Rows are points. The window is the flat piece filled in between its corners: a triangle in 3 columns, a solid with four corners in 4, and so on. A path goes straight from each point to the next, and from the last back to the first. After which points does the path pass through the window?
In the rows, 128 means zero.

Window (4 x 4):
[[227 155 155  75]
 [ 38  95 136 124]
 [128  87 152 134]
 [134 166 116 209]]
Path:
(1): [130 174 179 142]
(2): [219 159 198 108]
(3): [194 133  81  54]
(4): [121 118 107 145]
(5): [ 97 149 183 130]
(6): [ 50 125 183 123]
(7): [ 66  62  72 130]
(8): [104 121  98 195]
(9): [111 135 192 177]
(10): [ 70 149 181 152]
(11): [101 120 105 166]
(12): [157 109  74 108]
Through the window after points: 2, 4, 6, 10

Window (6 x 6):
[[179 114 183 166 145 178]
 [ 67 146  72 219 123  87]
 [ 96 159  47 176 174 125]
 [129 141  48 169 104 113]
 [159 124 222  75 136 178]
 [174 113 167 124 163 109]]
Path:
(1): [101 162 108 192 135 110]
(2): [154 186 148 173 105 137]
(3): [ 80  67 116 139 175 153]
(4): [ 90 107  94 183 128 122]
(5): [109 213 113 196 127  80]
(6): [130 179  86 174 132 127]
(7): [132  60 147 153 210 168]
(8): [ 86  84 102 164 174 126]
(9): [146 214  83 151 133 110]
(10): [ 92 227  65 201 119  59]
(11): [106  72  94 161 170 169]
(12): [ 69  75  12 167 122 138]
(13): [125 200 130 206 134  82]
(14): [158 192 130 180 133 121]
(15): [141  66 100 135 110 132]
(16): [ 76  67  87 163 110 111]
Through the window after points: 4, 6, 10, 12, 16

Window (9 x 9):
[[105 163  70 151 100  76  93 132 141]
 [187 164 147 138 143 139 116 123  87]
 [142 127 147 112 138 137 172 162 126]
 [159  99  25  96 214 113  11  94 160]
 [146 119 118 167 151 172 128 111  65]
 [ 58 203 104  64 129 103 120 107 153]
 [168 127 156 163  95 162 145  82 114]
 [135 140 142 107 123  94 169  83  85]
 [157 111 209 204 139 142 138 113  83]]
Path:
(1): [171 175  82 166 185 135 146 100 159]
(2): [124  94  83  77 137  97   7 120 105]
(3): [109 128 170  47  89 128 104 149 117]
(4): [132 156 111 140 152 127 154 115 127]
(5): [175 199  77 203 159 145 139 125 118]
(6): [118  97 116  95 144 124  71 115 130]
(7): [131 124 146 117  88 118  69 131 106]
(8): [155 171  67 123 227 117 154 109 133]
Through the window after points: 1, 3

Window (11 x 11):
[[150 206 122 129 157 146 109 132 161  66  69]
 [145 114 128 138  87 140 142 115  99  82 174]
 [244 137 144 134 129 102 141  91  62 152 107]
 [ 75  72 134  82 127 110  29 139 124 249 165]
 [160 137 148 127  93 189  92 109 157 164  80]
 [ 99 139 149  95 136 100 120  82 184 140 107]
 [153 204 138 107  71 139 158 157 153  71 102]
 [152 145  80  73 160 148 142 122 138 145  95]
 [188 204 140  93 139 168 123  76 121 145 119]
 [103 128  57 131 153  72 127 142 186 168 196]
 [ 90 120 168 152 119 129 152 146 119 158 160]]
Path:
(1): [170  95 204  85 121 164 108 147 133 133 162]
(2): [101 154 101 110 111 103  99 121 140 170 116]
(3): [149 185  80 135 112  99 122 113  87 171 115]
(4): [192 104 189  96 159 151 135 105 170 118 153]
(5): [144 125 159 105 146 144 108 137 143 163 144]
(6): [123 133  99 123 124 132 105  86 128 158 105]
(7): [102 198 110 134 109 136 114  80 118  95  96]
(8): [174 130 160 110 126 133 156 194 166 131 142]
(9): [165 142 151 117 131 157 152 120 146 101 130]
(10): [120 192  55 120  89 102  98 101 129 168  74]
(11): [ 45 175  90 163 111 137 130  94 126 124 104]
(12): [181 130 157 112 110 169 100 126 155 159 102]
(13): [149  86 170 118 153 154  89 153 160 162 167]
(14): [ 84 175  90 106  94  81 136  90 101 168  99]
(15): [126 164  64 129  76 129 141 102 118 141 104]
(16): [167 147 179 103 181 113 132 138 139  97 153]
Through the window after points: 1, 3, 7, 11, 13

Window (12 x 12):
[[158 118 143 159 193 233  90 137 110 157 131 122]
 [ 99  97  85 140 137  79 132 160  71 134  86 193]
 [175  87  83 162  74  46 156 168  41 131 132 150]
 [170 166 164 152 230 202 152 167  63 185 111 111]
 [181  88 144 106  83  60 205 236 132 106 165 186]
 [146  94 121 111 125 113 249 206 169 121 161  76]
 [108 153 135 145 133 109  67 175  43 158 119 130]
 [176 120 152  72 144 142 176 137 199 183  71  96]
 [113 141 107 126  66 132 144 142  51 135 109 187]
 [150 163 161 229 172 204 137 177 127 170 105 119]
 [145 204 116  88 187 143 118  40 187 139  83 127]
 [127 110 188  96 136  98 175  81 154 143 115 140]]
Path:
(1): [173 115 125 134 162 165 153 159 190 196 150 139]
(2): [127 135 116 152 128 139 145 163 123 210 137 147]
(3): [168 122 173  99 134 100 123 180  70  43  93 124]
(4): [169  98 160 164 124 151 171 163  96  87  94 144]
(5): [135 132 112 146 149 123 137 177 104 166 161 145]
(6): [103 130 111 117 143  93 168 175 157 208 158 139]
(7): [172 107 148 118 129 139 180 159 119 100  94 101]
(8): [137 143 150 127 126 109 173 134  57  80  51 127]
Through the window after points: 2, 6

Window (14 x 14):
[[194  97 113 220 171 114 125 152 140  67 148 130 140 152]
 [113 115  83 105  78  88 149 114 121 135 199  93 111 118]
 [ 48 122 123 116 114 120 160 142 120 152 142 149  62 165]
 [ 56 104 142 156  30  99 141 161 182 126  99 143 131 137]
 [169 203 108 171 151 109  92 131  94 118 165 103  78  20]
 [159 128  72 130 150 169  91 157 127 165 203  71  75  93]
 [ 99  66 119  94  73 142 114 115  88 169 176 145  98 103]
 [ 56 108 108 178  64 108 144 150 115 187 178 154 122 153]
 [ 79 101 149 155 110  72 158 130 203 155 132 172 168 116]
 [205 158 119 166 139 151 149 163 142  96 153 146 188 142]
 [249 189 138 147 103  86  83 127 162 134 211 133  70  53]
 [ 84 140 209 181  99  90 118 130 180 105 149 134 177 156]
 [193 150 126 207 144 132 134  96 144 133 110 104 141 148]
 [ 93 119 135 125  89  54  99 160 139 161 121 145 152 157]]
Path:
(1): [114  87 143 184 108  67 184 175 139 220 111  82 111  93]
(2): [115 130  97 123 100 136 114 121 128 115 178 161 114 137]
(3): [113 122  89 160 117 127 112 137 141 151 164 157 138 145]
(4): [122 109 147 119  76  86 151 153 135 149 144  96  76  80]
(5): [112 128 154 153 106  81 134 167 137 163 154 125 112 112]
(6): [124 141  63 133  99 169 112  63 156 107 140 146 150 131]
(7): [ 85 143  71 146 113 107 112  93 125 122 160 155 106 131]
(8): [133 117 159 149  96 124 154 159 147 140 154 111 112 117]
Through the window after points: none

Window (14 x 14):
[[113  89 117  48 143 201 131 164  94  69 152  76 153 159]
 [156  80 141 121 102 113 101  89  98 112 148 102  86 156]
 [139 131 101 125 123 104 144 169 155 137 135 117 163 210]
 [155 113 115 119  83 131  92 141 125 136 113 145 127 135]
 [121  73 162 183 114  88 176 137 241 126 130 127 130 129]
 [110 114 100 111 177 121  78 115  89 178 229 148 141  67]
 [160  96 149  66 143 138 148 182  91 160  81  98 166 174]
 [217 249 134 163 119  74 207 168 129  60 147 104 127  86]
 [115 148 132 103 134  94  72 142  65  84 114 125  90 109]
 [126 112 118 134 126 128 153  73  88 168 139 175 128 166]
 [174 141 102 184 169 139 157 115 109 119 140  82 101  70]
 [137 154 111 140  86  99 105  56 101 120 145 121 193 171]
 [ 98 152 166 115 108 159 104 109 136  90 158  68  60 118]
 [109 153 151 167 126 108 117 207  68 143 182 141 126  87]]
Path:
(1): [162 111 168 129 192 201  99  62  89 117 147 139 157 169]
(2): [154 118 149 133 193 108  81 128 105 119 153 146 120 139]
(3): [130 135 109 130  85 114 148 119 108 155 155 103 121  99]
(4): [116  94 118 102 118 112 158 123 121 119 131  89  99 128]
(5): [151 156 150 148 148 136  94 141 108 110 160 127 154 137]
(6): [139 152 146 142 154 135  82  90 132 116 148 121 157 154]
(7): [126 108  89  96  49  97 189 176  49 125 144 107 148 126]
(8): [113 133  91 119  69  69 152 144 119 139 138 117 137 135]
Through the window after points: 6, 8

Window (14 x 14):
[[118 136 142  74 249 137 141 108 128  58 129  79 111 101]
 [ 83 129  81 121  80 180 121 156 162 138 149 152 155 156]
 [115 106 133 113 123 154  93 197 133 144  86 168 125 144]
 [119 136  77 145  97 152 105 151 109  79 100 137 145 118]
 [114 136 144 118  81 194 109 120 165 129  82 157 112 145]
 [106 109 147 112  64 164 135 165 129 112 134 105  90 158]
 [153 140 111 172 129 192  90 154 165 133 141 103 143 142]
 [105 196 158 199 172  96 178 131 157 185 109 136  72  76]
 [129  72 136 158 141 163 144 118 127 155  93 153 128 156]
 [137 171 167 151 173 131 147 120 102 163 146 152 122  51]
 [ 95 114 169 123  96 134 120 145 138 145  75 121 173 147]
 [156 167 175  98 226 110 164 125 102  69 113 146 142 154]
 [130 147 151  77 229  91  97  80  89  85 134 106 104 156]
 [148 120 112 142  88 121 120 146 185 125 137 151 131  98]]
Path:
(1): [114 135 160 143 160 144 140 133 138 105 118 145 137 129]
(2): [153 115 113 100 144 123 127 125 100 156  84 118 120 157]
(3): [165 130  76  84 136 133 135 137 106 128 103  95 122 136]
(4): [ 95 119 174 133 144 150 105 171 145 125  99 169 134 137]
(5): [109 148 166 172 149 141 126 150 159 108 127 139 102  95]
(6): [112 139  76  86  88 144 164 119 121 202 103 128 130 178]
(7): [125 136 104 101 128 133 128 166 123 159  96 120 134 150]
(8): [112 131 147 142 138 148 126 141 146 105 112 141 114 132]
Through the window after points: 1, 3, 5

Window (14 x 14):
[[200 101  42 126 125  54  67 241 200 152  91  87 153 153]
 [ 77 157  92 171 140 195  94  56 101 139  51 113  31 121]
 [ 28 148  74 121 109 132 111  98 124 109  28 137  99  94]
 [163  99 122  90  88 146 152  89 161  74 122 127 148 127]
 [199 121  57  60 164 106 135 239 190 113  60 124  93 143]
 [144  73 128  91 140 133 170 141  86  96 166 192 187 163]
 [117 136 162 106  87 124 130 123  66  72  98 100 119 167]
 [136 179 177  92 126 113 186 128 133  60 236 140 200 193]
 [174 111  77  59 164  21  78 187 177 192  84  58 100 102]
 [ 88 127 123 120  99 120 117 129  81  55 204 106 107  82]
 [ 48 112  78 129 131 216 163 104  98 120  59  55 112 122]
 [126 104 209 111  94 135 160 198 147 118 187 136 166 120]
 [110 166 114 108 139 183  79 116  91 108  74 100 144  77]
 [131 180 152 128  53 173 230 114  57 114 177 139 165 122]]
Path:
(1): [ 84 161  94  45 118 168  78 131  86  83 149  95 106 194]
(2): [131 106 117 173 113 140 164 125 124 141  39 122 134  45]
(3): [ 73 116 153 137 162  81 235 146  98  68  80 109  96 123]
(4): [179 124  89  87  67 173  56 115 153 125 168 132 157 149]
(5): [104 120 144  53  93 141 115 171 162 148 144 126 100 126]
(6): [195 156  70 188 161 103 138 142  80  55  68 111 193 119]
(7): [160 116 139 163 130 119 215 164 139  79 111 136 157 104]
(8): [136 135 123  81 112 117 115 144 142 108 164 118 157 165]
(9): [ 99 171 122  54  61 187 128 117 172 183 144 123 137 106]
(10): [128  74 157 163 148  83 152 169  94  29 105 129 140 137]
(11): [127 118  89 185 163  97 145 163 160  96  90 123 138  95]
(12): [152 148 142   7  86 150 132 125 110 131 149 116 143 194]
Through the window after points: 7, 9

Window (14 x 14):
[[197  72  94 134 119 131 105 148 161 116 189 141 125 162]
 [132 136 227  74 150 149 160  81 176 124  24 127 129  39]
 [ 54  96 179 100 166  99 191  51 101 106  38  99 157  38]
 [133 121  70  66 100 144 138  79 187 114 139 148  99 186]
 [127  60 156 153 170 155 164 110 144 183 154 164  41 109]
 [136 128 114 136 185 175 126 117 116 168 101  98  86  98]
 [165 147 110 154 118 130  72  86 151 154 138 223 152 202]
 [126 151 104 186  86 113 105  82 202 106 151 127 111 143]
 [121 132 161 142 117 149 221 136 106 168 114 121 112 104]
 [144 161 101  97 158  75 118 132 175 132 182 161  96 153]
 [139 107 123 172 175 126 159 101 194 196 135 126 160 191]
 [188 106 183 124 159 108 182  65 108 160  67 107  64 117]
 [106 125  99 132 190 107 239  84 159  90   7 157 152  47]
 [129 104 133 118 143 100 185  69 142 214  39 132 145  21]]
Path:
(1): [140 128 121 127 111 112 138 138 177 146  93 153 104 137]
(2): [123  90 125  87 147 100 117 125 139 117  55 122  82 164]
(3): [139 144 114 125 124 149 187  47 174 149 167 147 136 107]
(4): [143 127 146 110 170 146 186  71 133 164  85 149 146  93]
(5): [111 103 139 132 118  97 157 150 166 124  99 113  69 128]
(6): [103 108 206 103 130  86 144 188 194 137  87 123  59 119]
(7): [171 121 103 145 166 174 159  16 112 162 121 169 141 104]
(8): [135 115 139  96 171 119 175  28 151 115 148 140 141 108]
Through the window after points: 2, 6
